Every row gives one point. Two turns around zero, p and q, are shown by what they do to some points. Where does a point land after both, in the order given? Backwards means that the second turn is done in reverse. Each puzzle has new turns, and all numbers are rounded.

Turn p:
 0.053 -0.040 -0.019 =>  0.059 -0.034 -0.012
 0.040 -0.013  0.015 =>  0.026 -0.031  0.019
-0.022  0.039  0.000 => -0.023  0.035  0.016
-0.020  0.044 -0.001 => -0.022  0.038  0.020
 0.017 -0.034  0.015 =>  0.010 -0.039 -0.007
-0.067  0.004 -0.009 => -0.050  0.030 -0.035
Turn q:
 0.011 -0.035 -0.022 => -0.003 -0.041 -0.012
 0.023 -0.033 -0.016 =>  0.011 -0.041 -0.010
0.029 0.046 0.040 => 0.048 0.045 0.016
 0.026 -0.011 -0.015 =>  0.018 -0.021 -0.017
-0.024 -0.015  0.026 => -0.017 -0.002  0.034
-0.065  0.048 -0.014 => -0.057  0.058 -0.011
Where do these land?
p, then q:  0.040 -0.030  0.016 =>  0.020 -0.046  0.014
q, then p backwards: 0.003 0.065 0.000 => -0.018  0.027 -0.056
q, then p:  0.007  0.006 -0.019 =>  0.014  0.012 -0.011
p, then q backwards: -0.050 -0.042  0.003 => -0.017 -0.006 -0.063

Turn p:
-0.064 -0.031 -0.013 -0.025 -0.007 -0.004 => -0.057 -0.007  0.027  0.003 -0.026 -0.034
 0.012  0.002 -0.025  0.038  0.004 -0.040 =>  0.014 -0.004 -0.032  0.040  0.021 -0.022
 0.053  0.026  0.029  0.026 -0.045  0.027 =>  0.058 -0.003 -0.020  0.003 -0.028  0.057
 0.080 -0.005  0.058 -0.017 -0.026  0.011 =>  0.054 -0.030 -0.035 -0.058 -0.016  0.046
 0.007  0.027 -0.020 -0.027  0.008 -0.012 =>  0.009  0.036 -0.005 -0.015  0.005 -0.021
-0.060  0.008  0.019  0.007  0.035  0.010 => -0.018 -0.009  0.066  0.012  0.019 -0.013
-0.027 -0.028 -0.049 -0.002  0.030  0.009 => -0.060  0.017 -0.002  0.015  0.025 -0.011
Turn q:
-0.063  0.014  0.030 -0.029  0.004 -0.017 => -0.005  0.056 -0.012 -0.028 -0.005 -0.046
-0.013 -0.048 -0.011  0.035 -0.067 -0.067 => -0.048 -0.067 -0.025 -0.003 -0.048 -0.055
 0.006 -0.013  0.032  0.007  0.039 -0.010 => -0.019  0.009  0.006  0.010  0.047 -0.011
 0.027 -0.028  0.013  0.003  0.010  0.051 => -0.023  0.008  0.035  0.024  0.008  0.044
-0.021  0.026 -0.031 -0.034  0.023 -0.005 =>  0.033  0.018 -0.013 -0.046  0.007  0.007
 0.067  0.018 -0.028 -0.041 -0.037  0.046 =>  0.052 -0.024  0.063  0.006 -0.035  0.048
-0.010  0.018 -0.037  0.045  0.009 -0.010 =>  0.010 -0.019 -0.057  0.006  0.002  0.015
0.006 0.013 0.031 0.013 0.018 0.011 =>  0.002  0.020  0.003  0.029  0.022 -0.002
Where do these land?
p, then q:  0.058  0.022 -0.064  0.029  0.049 -0.041 =>  0.049 -0.030 -0.058 -0.020  0.065  0.041
p, then q:  0.015  0.001  0.012  0.036 -0.041  0.086 => -0.010  0.038  0.018  0.052 -0.049  0.061
p, then q: -0.024 -0.043 -0.022 -0.032 -0.044 -0.042 => -0.013 -0.030 -0.029 -0.039 -0.050 -0.042
q, then p: -0.034 -0.024 -0.034  0.025 -0.003 -0.025 => -0.050  0.023 -0.010  0.006 -0.020 -0.025
q, then p backwards: -0.049  0.016  0.034 -0.011 -0.007 -0.001 => -0.008  0.027 -0.042 -0.032 -0.009 -0.017
q, then p backwards: -0.018 -0.025  0.034  0.024  0.010  0.000 => -0.021 -0.018 -0.043  0.002  0.015  0.000
q, then p:  0.016  0.022  0.011  0.010 -0.012 -0.003 =>  0.014 -0.014 -0.020  0.015  0.008  0.008
p, then q: -0.006  0.031  0.032 -0.031  0.028  0.029 =>  0.018  0.036  0.048  0.008  0.020 -0.015
p, then q:  0.042  0.000 -0.003 -0.049  0.021 -0.003 =>  0.040  0.008  0.020 -0.049  0.009  0.007
